Each row is a point. Examples show where two turns around zero, p and q, send a point. Where does a point land after both, in the order given? Backwards means that the second turn is done in reverse. Each puzzle has new turns, and all numbers are rounded.
In the rows, 128 means zero.

Turn p:
139  130  110 => 134  115  113
144  123  166 => 111  117  164
113  168  98 => 176  137  110
129  96  159 => 88  132  148
115  123  107 => 130  138  105
Turn q:
133  116  153 => 120  101  128
137  97  122 => 97  128  117
120  139  102 => 135  156  130
104  118  110 => 115  149  147
164  173  167 => 179  89  102
111  125  113 => 122  146  141
Where do these land?
p, then q: 95  131  116 => 157  144  117
q, then p: 150  154  103 => 156  100  112
q, then p: 115  136  138 => 117  122  141
p, then q: 152  91  155 => 110  118  175

Turn p:
96  132  88  142 => 136  93  107  161
119  122  112  93 => 91  120  115  133
152  113  158  133 => 132  146  158  106
137  104  111  133 => 124  101  142  120
126  159  119  120 => 131  135  96  128
98  143  178  121 => 128  181  136  157
169  123  129  153 => 153  119  142  90
Turn q:
175  142  152  117 => 155  131  144  174
124  146  84  123 => 159  118  114  96
103  95  144  123 => 87  119  141  122
150  122  136  103 => 139  112  151  146
141  93  141  128 => 105  105  131  151
105  146  106  153 => 131  146  99  100
99  152  133  149 => 121  164  116  109
Where do these land?
p, then q: 124  157  131  128 => 153  125  115  121
q, then p: 91  124  132  133 => 107  142  110  150
p, then q: 115  96  90  109 => 78  114  120  112
q, then p: 145  153  138  142 => 153  125  111  111
p, then q: 148  119  180  147 => 151  161  160  158
q, then p backwards: 131  152  129  95 => 139  114  150  158
p, then q: 142  95  97  142 => 93  100  143  143

Turn p:
125  138  122  140  177  146 => 103  164  109  153  136  137
150  144  128  125  98  107 => 166  107  127  129  125  114
90  136  138  102  111  157 => 111  145  161  109  93  114
120  126  155  137  135  142 => 115  144  145  127  145  117
133  117  124  134  94  153 => 122  101  159  139  118  124
136  130  113  146  94  74 => 156  81  97  111  134  108
143  104  115  112  187  119 => 121  155  99  129  145  182
Turn q:
152  161  143  113  122  97 => 112  160  108  136  96  110
108  138  104  106  147  161 => 118  136  138  100  147  168
154  78  118  171  109  154 => 168  95  166  172  139  130
112  125  122  106  130  113 => 130  136  126  99  128  119
136  148  147  157  127  98 => 122  130  94  155  124  104
114  127  141  99  155  137 => 96  129  140  101  137  129
142  92  119  151  116  156 => 153  103  160  151  136  138
101  144  104  98  154  123 => 118  154  119  86  149  140
133  140  153  151  90  112 => 138  109  101  151  95  114
Where do these land?
q, then p: 106  107  133  137  124  168 => 105  132  157  123  147  157
q, then p: 103  177  137  72  155  118 => 125  155  126  102  54  117
p, then q: 154  110  76  159  151  115 => 167  113  146  137  177  157
p, then q: 103  110  138  138  120  114 => 122  132  136  94  133  116
q, then p: 146  134  142  120  83  119 => 148  85  144  128  123  113
p, then q backwards: 157  121  143  149  147  154 => 153  125  117  154  158  144
p, then q: 89  155  137  144  105  139 => 141  130  98  107  112  90
p, then q backwards: 140  131  132  114  132  110 => 119  129  106  130  118  124
q, then p: 153  107  115  120  136  114 => 152  142  122  127  148  109

Turn p:
138  164  123  110  121  152  104  100 => 117  154  117  82  111  120  139  113
114  121  167  115  138  117  136  116 => 102  129  128  141  125  167  127  127
138  138  154  106  108  99  153  156 => 142  136  151  124  135  167  105  161
130  120  117  164  124  105  135  107 => 108  103  135  129  159  108  118  123
94  156  108  136  174  160  136  99 => 88  169  106  151  112  89  135  109
161  140  131  99  115  116  89  161 => 171  120  111  90  106  149  110  139
103  103  144  146  107  137  110  147 => 139  98  156  145  106  134  133  107
104  103  115  132  126  105  154  104 => 95  108  138  149  145  119  142  153
169  107  94  143  140  162  136  162 => 189  136  111  143  152  101  144  119
Turn q:
147  149  138  115  85  110  117  133 => 133  121  134  96  126  147  109  89
111  113  134  103  163  118  126  110 => 114  136  101  158  156  116  132  129
142  121  137  121  140  78  174  134 => 90  171  155  142  134  118  124  100
135  117  85  130  145  124  151  135 => 96  125  143  126  119  93  143  142
99  112  134  128  109  180  148  111 => 121  131  97  123  104  157  120  177
110  125  117  144  146  132  119  182 => 162  141  135  131  109  82  125  140
144  159  137  113  105  189  128  87 => 125  100  116  89  152  182  121  166
154  118  123  140  119  106  78  162 => 162  94  149  136  116  103  113  91
95  129  118  127  143  113  121  119 => 129  138  102  138  130  114  154  122
144  137  157  160  124  129  117  108 => 148  122  149  141  133  167  139  123
Where do these land?
q, then p: 108  93  145  156  95  112  145  105 => 126  138  180  112  127  100  149  103
p, then q backwards: 151  117  151  134  144  132  150  114 => 128  141  153  114  141  115  128  99
p, then q: 146  136  133  159  119  142  88  138 => 100  95  118  141  147  150  125  109
p, then q: 118  124  109  108  149  146  92  117 => 93  124  122  102  100  124  137  114
p, then q: 152  147  90  159  97  137  102  94 => 86  142  102  148  163  116  119  87
q, then p: 149  165  147  90  149  147  154  134 => 130  152  82  140  89  141  105  127
q, then p backwards: 120  104  126  107  121  101  119  152 => 116  146  120  157  154  137  109  133
p, then q: 125  95  121  155  138  104  140  165 => 146  107  163  170  111  122  132  128
q, then p backwards: 127  142  98  91  119  145  155  156 => 134  173  98  125  119  105  117  103
p, then q: 112  118  143  156  127  87  125  120 => 148  118  102  169  112  124  128  135
q, then p: 100  166  145  91  151  156  137  113 => 150  163  85  143  111  101  113  149

Turn p:
104  143  122  106  120  142  137  143  100 => 152  119  144  123  156  108  137  107  122
134  151  98  105  161  155  152  152  154 => 175  150  158  128  141  154  124  136  162
123  160  119  107  108  128  147  100  162 => 153  119  114  114  145  157  160  160  123
142  115  151  149  103  89  144  150  156 => 115  98  138  107  81  136  113  154  111
128  133  93  172  133  120  126  151  89 => 149  117  108  142  115  84  92  113  150
146  148  95  137  115  159  89  87  100 => 135  154  60  128  156  122  131  102  138
149  99  159  160  109  131  113  159  149 => 102  138  134  107  93  135  84  131  99
109  117  163  126  146  126  116  101  131 => 87  138  136  143  143  124  144  143  117
117  140  131  99  154  106  99  99  125 => 95  116  123  139  160  140  154  125  156
123  115  108  91  144  117  146  150  115 => 147  112  162  142  124  135  142  100  145
161  123  142  161  131  127  132  138  89 => 118  145  118  114  94  86  117  114  137
100  92  154  122  112  136  135  105  165 => 109  131  140  149  128  155  140  151  76
Turn q:
108  98  160  92  135  144  131  153  174 => 170  184  112  97  127  108  121  119  129
155  103  169  122  143  128  150  166  167 => 150  164  143  78  119  106  111  152  156
106  171  136  152  109  112  124  113  103 => 114  111  157  161  143  146  160  106  137
127  121  96  133  98  143  134  118  120 => 134  112  121  140  108  150  135  139  98
114  111  120  138  137  115  151  113  120 => 119  114  106  112  123  142  148  125  138
123  179  100  133  112  97  108  134  108 => 131  97  145  184  148  148  121  121  143
132  104  164  129  159  168  130  169  137 => 115  189  127  109  105  96  119  143  140
138  87  120  141  116  123  114  127  120 => 127  122  110  121  136  123  141  166  111
134  164  119  110  115  106  114  97  75 => 95  100  141  156  169  163  118  109  113
138  178  119  139  108  122  111  81  121 => 119  81  164  152  141  130  132  98  105
134  121  97  119  135  141  152  123  131 => 128  116  109  119  99  143  111  126  122
126  98  135  128  169  137  116  141  160 => 135  146  99  108  119  82  120  132  141
Where do these land?
p, then q backwards: 75  145  99  115  132  115  102  127  105 => 124  151  117  122  135  78  86  106  126
q, then p: 146  141  127  143  136  124  122  159  118 => 116  119  139  118  131  133  96  146  119
p, then q backwards: 134  109  160  134  136  156  132  134  137 => 139  127  153  119  119  164  127  138  116
p, then q: 158  111  130  130  128  138  133  150  155 => 134  146  156  145  131  129  123  122  95
p, then q: 127  100  136  123  147  105  124  164  148 => 136  160  141  126  141  107  161  129  104
q, then p backwards: 102  148  141  98  138  85  130  127  102 => 122  141  101  94  149  140  83  121  129
q, then p: 105  153  96  133  112  169  166  108  102 => 151  147  94  134  140  102  138  124  68
q, then p: 139  109  149  113  115  90  131  141  166 => 118  144  149  104  111  162  136  115  165
q, then p: 110  177  100  117  156  146  132  93  116 => 109  132  79  171  139  121  140  139  95
q, then p: 155  111  149  181  109  141  136  105  154 => 123  98  171  107  97  118  159  112  103
q, then p: 165  104  156  131  90  140  104  137  153 => 108  116  161  85  115  103  131  103  154
q, then p: 120  129  92  118  137  128  123  92  81 => 142  138  116  185  145  108  116  113  112

Turn p:
112  148  87  164  145  85  92  142  161 => 94  173  112  110  133  164  136  161  175
129  111  166  129  142  124  152  134  132 => 137  115  136  128  99  128  103  100  132
158  96  141  117  123  140  164  136  148 => 120  120  165  131  131  126  99  91  108
106  115  103  137  106  129  112  95  111 => 128  125  100  146  158  134  164  119  132
114  162  109  151  101  88  115  159  168 => 135  199  131  112  139  147  122  148  160
144  149  145  106  153  129  176  119  138 => 137  99  166  119  122  99  99  127  148
155  113  143  100  131  153  128  124  128 => 116  112  147  138  118  106  124  120  95
92  144  122  139  125  148  91  114  124 => 127  138  86  112  129  114  163  137  130
123  144  108  168  119  151  101  114  92 => 140  115  105  107  141  151  180  146  117
112  112  119  103  132  146  129  145  90 => 136  104  97  140  139  124  110  140  97
164  114  166  94  130  115  148  125  118 => 138  109  165  164  100  115  107  118  114
Turn q:
130  135  120  114  110  139  117  97  135 => 110  135  111  117  150  117  143  112  121
128  142  130  155  130  109  156  102  160 => 117  137  114  132  134  85  101  153  142
117  160  162  111  129  79  147  140  119 => 109  143  100  145  93  150  121  148  170
164  104  145  123  123  128  119  127  111 => 163  118  108  114  142  150  134  128  128
142  166  136  101  170  173  132  138  115 => 128  163  150  120  132  158  96  77  140
140  147  137  163  114  130  92  136  113 => 126  96  139  148  164  143  132  129  151
162  105  128  124  123  118  108  93  90 => 153  93  84  114  142  136  137  104  125
102  87  135  145  128  151  158  130  99 => 128  96  147  84  103  134  112  142  104
87  114  105  124  150  115  125  152  185 => 119  158  154  170  104  103  130  152  87
119  161  97  135  114  113  113  174  127 => 122  127  166  164  117  124  161  124  159
116  87  113  111  115  153  143  119  152 => 131  144  135  97  125  109  143  138  83
Where do these land?
p, then q backwards: 121  126  108  104  141  147  142  144  108 => 126  108  143  159  134  129  123  102  134
q, then p: 162  103  106  124  145  90  129  113  150 => 123  130  165  140  146  173  138  154  137
p, then q backwards: 119  143  167  83  95  152  142  144  112 => 149  88  90  140  166  121  140  120  158
q, then p: 107  108  130  100  111  154  105  125  108 => 148  87  113  133  146  106  123  117  114
q, then p: 104  146  122  127  121  122  141  109  112 => 128  145  104  142  144  118  126  114  142
p, then q: 147  156  129  159  137  145  134  125  167 => 105  173  105  117  115  152  131  135  128
p, then q: 126  154  119  161  145  84  108  143  182 => 79  189  154  141  146  131  139  137  137
q, then p: 129  139  167  136  126  156  128  151  82 => 103  126  118  114  116  85  130  101  90
p, then q: 148  139  135  122  99  156  115  132  80 => 169  103  132  98  109  144  123  120  156
q, then p backwards: 119  104  111  162  123  104  141  132  158 => 137  161  134  82  133  136  120  125  110
q, then p: 124  89  114  130  165  99  123  91  148 => 132  123  121  157  147  182  152  159  124
